Each row is a point. The ring and each string are closed loops that go straight from each point to the next, and from the last back to the first. Before rounding, they use only three directions, however many columns there are. How many times does the string pass through the ring? Passing back the other way cancels.

Ring (9 x 3):
[[ 5.0 -4.6 -3.2]
 [ 4.7 -1.1  0.4]
 [ 1.2  3.2  3.9]
 [-2.4  4.6  4.7]
 [-4.9  4.8  3.5]
 [-4.7  4.1 -0.9]
 [-3.0  2.7 -3.4]
 [ 1.0 -1.8 -5.8]
 [ 3.1 -4.3 -5.4]]
String (16 x 3):
[[ 0.0 -2.5 -3.4]
 [ 1.4  1.5 -2.9]
 [ 3.1 -0.4 -6.6]
 [ 2.5 -4.4 -8.2]
 [ 0.3 -5.4 -7.1]
 [-0.5 -0.6 -1.5]
 [-0.6  3.3 -3.5]
 [-3.1  5.5 -3.6]
 [-6.6  5.6 -2.1]
 [-7.4  7.0 -0.6]
 [-2.6  6.5 -0.8]
 [-1.1  0.8 -0.4]
 [-3.8  0.2 -0.8]
 [-5.0  3.3 -3.8]
 [-2.2  3.2 -5.9]
 [-1.0 -2.0 -5.9]]
Times through: 1

Ring, 7 rows:
[[ 2.4  3.0  0.1  2.3 -1.1  1.0  2.1  4.8]
 [-1.7  4.8  2.0 -1.8  2.2  0.3 -3.5  1.9]
 [-2.8  0.9  1.0 -4.0  4.4 -0.6 -6.8 -2.4]
 [-1.2 -4.2 -0.9 -3.3  4.2 -1.0 -6.2 -4.7]
 [ 2.4 -8.8 -3.9 -0.6  2.3 -1.2 -2.6 -4.9]
 [ 6.2 -8.1 -6.2  2.9 -0.8 -0.9  2.9 -1.0]
 [ 6.3 -3.9 -4.6  4.1 -2.1 -0.1  4.7  2.5]]
String, 33 rows:
[[ 1.2  8.2 -1.5  0.0  0.3 -0.6  0.5  5.8]
 [ 2.5  4.8  6.0  6.1 -4.2  4.5  5.4  8.8]
 [ 3.0 -0.7  7.1  7.2 -4.5  5.5  5.5  6.4]
 [ 2.5 -0.8 -0.9  1.6 -0.1  0.5  0.8  1.8]
 [ 2.5  1.7 -6.8 -1.8  2.2 -3.1 -1.3  0.6]
 [ 3.9  2.7 -5.7  0.6  0.1 -1.9  1.7  3.4]
 [ 5.4  1.8 -0.9  5.4 -3.6  1.6  6.2  6.9]
 [ 6.0  0.3  3.5  8.8 -6.1  4.6  8.9  8.8]
 [ 3.6 -3.0  4.9  6.5 -3.8  4.4  4.8  4.5]
 [ 2.3 -1.6 -1.5  1.0  0.4  0.1  0.1  0.8]
 [ 2.7  2.6 -7.4 -2.0  2.2 -3.4 -1.1  1.1]
 [ 3.1  5.3 -6.0 -0.4  0.7 -2.4  0.9  4.1]
 [ 2.9  5.0  2.8  4.7 -3.1  2.7  4.6  7.9]
 [ 2.0  3.3  6.6  5.7 -3.7  4.7  4.4  7.5]
 [ 1.0  4.4  5.4  3.7 -2.2  3.5  2.4  6.5]
 [-0.7  8.8  5.8  1.9 -1.1  2.9  0.8  7.5]
 [-0.5  2.7  9.7  4.4 -2.4  5.5  1.6  5.7]
 [ 0.5 -0.6  5.1  2.7 -0.8  3.2  0.3  2.5]
 [ 0.5  1.1 -1.3 -1.1  1.9 -0.6 -2.3  0.5]
 [-1.0  5.1 -4.5 -4.8  4.4 -3.2 -5.3 -0.2]
 [-4.0  8.6  0.4 -5.5  4.9 -1.6 -7.3  0.9]
 [-4.0  5.3  6.4 -2.0  2.6  2.0 -5.2  1.7]
 [-2.0  1.6  5.7  0.0  1.2  2.5 -3.1  1.3]
 [-0.4  0.0  2.2 -0.2  1.4  1.1 -2.4  0.5]
 [-0.8  0.4  3.3 -0.1  1.3  1.6 -2.5  0.7]
 [ 1.0 -0.3 -2.7 -1.5  2.2 -1.3 -2.5 -0.5]
 [-1.4  5.2 -4.6 -5.4  5.0 -3.5 -6.1 -0.7]
 [-4.1  9.0  1.6 -5.0  4.5 -1.0 -6.8  1.6]
 [-3.3  6.4  7.5 -0.4  1.2  2.9 -3.3  3.7]
 [-1.4  3.4  7.2  1.7 -0.3  3.6 -1.0  3.8]
 [ 0.6  0.5  2.1  1.1  0.3  1.5 -0.6  1.9]
 [ 1.0  2.3 -4.9 -2.6  2.8 -2.6 -2.8  0.2]
 [ 0.8  5.6 -4.3 -2.4  2.4 -2.4 -2.2  2.3]]
Times through: 5
String:
[[ 0.1  4.0 -6.4 -4.7  4.3 -3.9 -4.7 -0.6]
 [-1.4  7.8 -1.3 -3.3  3.1 -1.6 -4.0  2.6]
 [-0.3  7.2  4.2  1.5 -0.6  2.2  0.4  6.2]
 [ 2.4  1.4  7.5  6.7 -4.2  5.4  5.0  7.2]
 [ 3.4 -1.5  2.9  5.1 -2.8  3.1  4.0  4.3]
 [ 3.4 -1.8 -1.3  2.5 -0.8  0.7  1.9  2.0]
 [ 3.4  0.0 -7.1 -1.0  1.6 -2.8 -0.4  0.4]
 [ 3.0 -3.0 -0.1  2.6 -0.8  1.2  1.5  1.3]
 [ 5.0 -3.4  3.7  7.4 -4.6  4.3  6.5  5.3]
 [ 4.8  0.7  3.9  7.5 -5.1  4.3  7.3  7.9]
 [ 2.4  5.0  4.2  4.8 -3.2  3.4  4.3  7.9]
 [ 0.1  4.0  9.1  4.8 -2.9  5.3  2.5  6.9]
 [ 0.2  0.3  5.9  2.8 -1.0  3.5  0.3  3.1]
 [ 1.0  0.2 -2.6 -1.2  2.0 -1.1 -2.2 -0.1]]
Times through: 1

Ring, 7 rows:
[[ 3.0 -3.0  0.1 -1.9  0.7 -1.6  1.3  0.3  3.7  7.0 -3.4  6.1]
 [ 0.2  2.3  4.9 -1.4  1.3 -2.3 -1.0  1.3  2.2  2.6 -0.2  4.7]
 [-3.1  6.7  4.6 -0.6  1.0 -2.9 -3.4  1.5 -1.3 -2.3  4.3  2.5]
 [-3.4  7.2 -0.4  2.5  0.0 -4.1 -2.5  0.5 -2.4 -3.5  5.6 -1.9]
 [-1.5  2.3 -5.9  1.6 -0.7 -3.3 -0.8 -0.5 -1.9  0.0  3.4 -0.3]
 [ 1.5 -5.3 -9.1 -2.7 -0.8 -0.8  0.6 -0.8 -0.2  6.3 -1.2  6.3]
 [ 3.1 -6.6 -6.3 -3.5 -0.2 -0.5  1.5 -0.5  2.0  8.6 -3.5  8.0]]
String:
[[  0.0  -0.3   0.7  -3.5   0.7  -1.1  -1.4   0.9   0.5   3.6   0.0   7.1]
 [  0.6   1.1   0.2   0.1   0.5  -2.7  -0.1   0.4   1.5   2.9   0.1   2.7]
 [  3.5  -0.6   2.2   1.5   0.9  -3.3   2.4   0.2   5.2   6.0  -3.3   1.9]
 [  5.5  -6.3  -0.9  -1.7   0.7  -1.4   3.4  -0.2   6.1  10.5  -6.5   6.7]
 [  4.0  -9.5  -5.5  -6.8   0.2   1.0   1.3  -0.1   2.7  11.1  -5.4  12.6]
 [  1.7  -5.3  -4.7  -4.8   0.1  -0.1  -0.1   0.0   0.8   7.1  -2.2   9.3]
 [  0.8  -1.7  -3.0  -2.0   0.1  -1.5  -0.2   0.1   0.7   4.4  -0.5   5.4]
 [  2.0  -6.5  -6.1  -5.4  -0.1   0.3   0.1  -0.2   0.7   7.9  -2.6  10.1]
 [  4.4 -11.8  -9.1  -7.6  -0.3   1.6   1.6  -0.6   2.1  12.3  -5.8  13.7]
 [  4.9  -8.7  -6.1  -3.5  -0.1  -0.4   2.8  -0.7   3.9  11.0  -5.8   8.6]
 [  2.4  -0.5  -1.2   1.6   0.3  -3.2   1.8  -0.2   3.2   4.8  -1.8   1.4]
 [  1.5  -1.3  -1.3  -1.1   0.4  -2.0   0.5   0.2   2.0   4.8  -1.3   4.5]
 [  2.3  -4.5  -0.5  -4.9   0.8  -0.2   0.1   0.6   2.5   7.5  -3.2   9.8]
 [  2.4  -2.7   3.4  -4.3   1.4  -0.7   0.0   1.1   3.6   7.0  -3.4   9.2]
 [  0.1   0.2   0.7  -2.5   0.7  -1.6  -1.1   0.8   0.8   3.3   0.1   5.9]
 [  0.1   2.6   1.5   0.7   0.6  -3.1  -0.4   0.5   1.4   1.8   0.8   1.7]
 [ -1.0   5.7   6.8   0.6   1.4  -3.4  -1.6   1.5   1.7  -0.1   1.7   1.8]
 [ -3.5   6.4   9.1  -4.3   2.0  -1.5  -4.9   2.6  -1.0  -1.7   3.6   7.3]
 [ -3.0   4.5   5.0  -3.9   1.3  -1.4  -4.1   1.9  -1.5  -0.7   3.3   6.8]
 [ -1.9   2.5   1.8  -3.1   0.8  -1.5  -2.9   1.2  -1.1   0.7   2.4   6.0]
 [ -0.6   3.4   1.4   0.6   0.6  -3.1  -0.9   0.6   0.7   0.9   1.6   1.6]
 [ -1.6   7.2   7.1   1.6   1.4  -3.9  -1.8   1.5   1.3  -1.4   2.6   0.2]
 [ -2.1   5.1   9.0  -3.7   2.0  -1.6  -3.7   2.4   0.4  -0.1   2.1   7.0]
 [ -0.7   1.5   5.4  -4.6   1.5  -0.9  -2.6   1.8   0.8   2.6   0.3   8.6]]
Times through: 2
String (25 x 12):
[[ -5.3   9.2   3.2   0.2   0.6  -3.4  -4.7   1.5  -3.8  -5.5   7.3   0.6]
 [ -4.8  10.7   2.4   3.8   0.3  -5.0  -3.4   0.9  -3.0  -6.3   7.5  -4.0]
 [ -3.0   8.4   0.4   4.7   0.0  -5.1  -1.7   0.3  -1.5  -4.0   5.6  -4.6]
 [ -1.3   3.6  -1.5   1.4   0.0  -3.4  -1.0   0.2  -0.7  -0.1   2.8   0.3]
 [ -1.9   2.2  -3.7  -0.4  -0.3  -2.4  -1.8   0.1  -2.0   0.2   3.2   2.4]
 [ -2.5   1.5  -7.8  -0.4  -1.0  -2.3  -2.0  -0.4  -3.8  -0.3   4.3   2.0]
 [ -1.6  -0.4 -11.3   0.4  -1.6  -2.4  -0.8  -1.1  -3.6   1.0   3.6   1.1]
 [  0.3  -0.2  -7.5   2.0  -0.9  -3.2   0.7  -1.0  -0.5   2.4   1.3  -0.2]
 [  1.1  -0.6  -6.3   2.0  -0.6  -3.2   1.3  -0.9   0.7   3.4   0.2   0.1]
 [  1.0  -0.3  -4.0   1.0  -0.2  -2.9   0.8  -0.4   1.0   3.5   0.0   1.5]
 [  1.1  -3.8  -6.0  -3.0  -0.3  -0.9   0.0  -0.3   0.0   5.5  -0.8   6.7]
 [  2.6 -10.3 -10.4  -7.9  -0.6   1.7   0.2  -0.6  -0.2  10.1  -3.5  13.4]
 [  4.5 -12.6 -10.3  -8.0  -0.5   1.9   1.6  -0.8   1.8  12.7  -5.9  14.1]
 [  5.1  -9.6  -6.3  -4.4   0.0   0.1   2.7  -0.6   3.9  11.6  -6.2   9.9]
 [  4.8  -5.5  -2.2  -1.0   0.4  -1.7   3.1  -0.4   5.1   9.4  -5.3   5.6]
 [  2.5  -1.2  -0.1   0.3   0.6  -2.6   1.5   0.1   3.5   5.5  -2.3   3.2]
 [  0.8   0.8  -0.2   0.2   0.4  -2.7   0.2   0.3   1.7   3.2  -0.2   2.6]
 [  1.4  -1.7   1.4  -3.5   1.0  -1.1  -0.4   0.8   2.1   5.4  -1.8   7.6]
 [  1.2  -0.5   5.2  -4.1   1.6  -1.0  -0.9   1.5   2.9   5.1  -2.0   8.5]
 [  0.3   3.1   7.4  -1.4   1.7  -2.4  -1.1   1.6   2.9   2.4  -0.4   4.8]
 [ -0.5   5.5   7.2   0.9   1.5  -3.5  -1.2   1.4   2.3   0.3   1.2   1.5]
 [ -0.9   5.0   4.1   1.2   1.0  -3.6  -1.1   1.0   1.2   0.0   1.9   0.8]
 [ -0.8   5.2   2.9   2.3   0.7  -4.0  -0.7   0.7   1.1  -0.2   2.1  -0.6]
 [ -0.9   2.7   0.4  -0.3   0.4  -2.7  -1.3   0.6  -0.1   1.0   1.9   2.6]
 [ -3.4   4.0   1.2  -3.2   0.6  -1.5  -3.9   1.3  -2.7  -1.1   4.2   5.6]]
Times through: 4

Ring (9 x 14):
[[-1.9 -0.7  5.9  0.8  5.2  0.9 -3.8  6.4 -2.8  4.8  1.7  3.4 -0.1 -3.6]
 [-0.1  0.1  4.8  0.8  7.4 -2.4 -4.4  5.6  1.8  5.1 -1.4  3.5  2.7 -1.1]
 [ 1.2 -0.2  1.6  2.1  5.9 -4.1 -3.8  3.0  5.6  2.8 -4.4  0.8  4.9  0.7]
 [ 1.1 -1.4 -1.7  3.9  1.9 -3.2 -2.3  0.2  6.2 -0.6 -5.5 -2.8  5.2  0.8]
 [ 0.8 -2.7 -4.2  4.1 -2.3 -1.0 -0.4 -1.6  4.3 -3.5 -5.0 -5.5  4.0 -1.0]
 [ 0.5 -3.3 -4.5  1.3 -4.7  1.9  1.5 -1.2  0.0 -4.4 -2.6 -5.6  1.3 -5.1]
 [-0.3 -3.1 -2.2 -1.0 -4.2  3.9  1.7  1.0 -4.1 -2.9  0.3 -3.4 -1.1 -7.9]
 [-1.3 -2.8  0.3 -1.2 -2.7  4.7  0.8  2.8 -6.1 -1.0  2.2 -1.5 -2.3 -8.4]
 [-2.6 -2.0  4.2  0.1  0.8  4.1 -1.6  5.3 -6.4  2.2  3.5  1.3 -2.4 -6.7]]
String:
[[  1.9   0.1   2.1  -1.1   6.5  -3.4  -3.1   4.1   3.7   3.7  -3.3   2.3
    3.8  -1.8]
 [  3.1   1.1   2.2  -0.6   9.4  -6.5  -4.4   4.0   7.7   4.8  -5.7   3.1
    6.3   1.0]
 [  2.2   0.4   1.0   3.1   7.8  -6.8  -4.8   2.4   9.5   3.2  -6.8   0.9
    7.3   3.4]
 [  0.7  -0.9  -0.4   6.2   4.3  -5.0  -4.2   0.6   8.6   0.7  -6.5  -2.0
    6.7   3.8]
 [  3.0  -0.5  -2.7   3.9   4.6  -6.8  -3.2  -0.5  11.2   0.0  -8.8  -2.4
    8.3   3.6]
 [  2.4  -1.0  -1.9   0.4   2.7  -3.3  -1.5   0.9   5.5   0.0  -5.3  -1.6
    4.8  -1.3]
 [  0.6  -1.8  -1.3   2.2   0.6  -1.0  -1.4   0.9   2.8  -0.8  -3.4  -2.4
    3.1  -1.9]
 [ -1.5  -3.2  -2.3   7.1  -2.7   0.4  -1.5  -0.9   2.6  -3.1  -3.3  -5.5
    3.0   0.0]
 [ -1.2  -4.3  -6.0   9.5  -6.3   0.4  -0.3  -4.1   4.6  -6.6  -5.4  -9.4
    4.1   1.1]
 [  1.3  -4.0  -8.5   5.1  -6.9  -0.2   1.8  -4.9   5.2  -7.7  -6.6  -9.6
    4.4  -1.5]
 [  2.2  -2.7  -5.5  -0.1  -3.4  -0.1   1.6  -1.6   2.6  -4.2  -4.5  -5.3
    2.9  -4.5]
 [  1.6  -2.2  -3.1  -0.9  -1.7   0.4   0.8   0.3   0.8  -2.3  -2.9  -3.2
    1.9  -5.2]
 [ -0.6  -2.8  -1.6   2.3  -2.4   1.8  -0.2   0.6  -0.7  -2.2  -1.4  -3.6
    1.0  -4.1]
 [ -2.2  -4.1  -2.8   4.7  -6.3   4.2   0.7  -0.8  -2.8  -4.6  -0.3  -6.2
   -0.3  -4.6]
 [  0.5  -4.1  -5.5  -2.6  -8.2   5.5   4.2  -1.1  -5.3  -5.9   0.1  -6.0
   -1.9 -10.5]
 [  1.5  -2.6  -2.9  -5.2  -3.7   3.7   2.9   1.4  -4.6  -2.6   0.2  -2.4
   -1.4 -10.4]
 [  0.9  -2.0  -0.7  -3.5  -0.9   2.3   1.0   2.6  -3.2  -0.6   0.0  -0.8
   -0.5  -8.1]
 [ -0.9  -2.3   0.4   0.7  -0.8   2.3  -0.6   2.5  -2.6  -0.4   0.2  -1.4
   -0.1  -5.3]
 [  0.3  -1.6   0.9  -3.0   0.5   2.2   0.1   3.6  -3.5   0.7   0.7   0.3
   -0.7  -7.5]
 [  0.1  -1.4   2.4  -5.5   0.9   3.7   0.5   5.3  -6.7   1.9   2.9   2.1
   -2.6 -10.1]
 [ -2.1  -1.7   4.9  -3.9   0.8   5.6  -0.4   6.7  -9.7   2.9   5.4   2.9
   -4.3 -10.4]
 [ -1.3  -1.2   4.5  -2.7   2.5   3.3  -1.4   6.2  -6.3   3.3   3.3   2.9
   -2.3  -7.9]
 [ -3.2  -1.3   7.2  -0.8   3.4   4.4  -2.7   7.7  -8.2   4.8   5.2   4.0
   -3.3  -7.2]
 [ -4.7  -1.2   9.3   1.6   4.6   4.4  -4.3   8.6  -8.4   6.0   6.0   4.8
   -3.4  -5.5]
 [ -1.4   0.0   7.4  -1.8   6.9   1.0  -3.8   8.0  -4.2   6.4   2.8   5.6
   -0.9  -5.2]
 [  0.1  -0.2   4.4  -1.9   5.8  -0.5  -2.9   5.9  -1.1   4.5   0.2   3.6
    0.9  -4.4]
 [ -0.6  -1.0   3.0   0.9   3.6   0.0  -2.7   4.2  -0.4   2.6  -0.4   1.2
    1.3  -3.1]
 [ -2.1  -1.1   4.6   3.9   4.4  -0.1  -4.2   4.7  -0.2   3.5   0.0   1.5
    1.5  -1.0]
 [ -1.7  -1.1   3.9   4.1   4.3  -0.7  -4.2   4.2   0.8   3.1  -0.8   1.0
    2.1  -0.5]
 [ -0.8  -1.4   1.9   2.7   2.4  -0.3  -2.7   3.0   0.7   1.4  -1.3  -0.3
    2.0  -1.9]]
Times through: 2
